Each point is reached from the start by the listed moves, each made 0, 1 or 2 times, or once backwards (-1), plus a little noise. Is the number of moves made odd or even? Then give how often each move was made.
In the rows, zero is written as 128.

Moves:
(1): [130 117 127 128]
(2): [126 128 123 120]
(3): [171 135 130 140]
Start: [123 136 139 125]
Points:
[208 149 138 141] => odd (0, 1, 2)
[213 138 145 158] => even (1, -1, 2)

Moves:
(1): [153 138 133 131 120 111 136 140 120]
(2): [137 134 123 128 131 134 130 130 131]
(3): [148 125 127 122 134 134 129 122 103]
(4): [117 162 134 147 148 108 132 112 120]
(5): [127 132 119 125 144 119 117 131 109]
(6): [151 120 114 138 140 130 113 133 140]
(7): [134 132 125 129 129 114 143 129 125]
(8): [126 120 143 124 132 145 136 133 132]
(9): [126 131 131 119 158 120 110 121 153]
Start: [122 133 123 123 135 128 138 131 138]
Points:
[248 176 107 168 159  71 173 143 128] => even (2, 1, 1, 1, -1, 2, 2, 0, 0)
[222  92  60 114 165 161  73 144 103] => odd (0, 1, 2, -1, 1, 2, -1, -1, 0)
[218 154  86 109 229 111  67 123 129] => odd (1, 2, 2, 0, 1, 1, -1, -1, 2)
[147  97 166 115 106 200 170 131  91] => even (0, -1, 2, 0, -1, 0, -1, 2, -1)
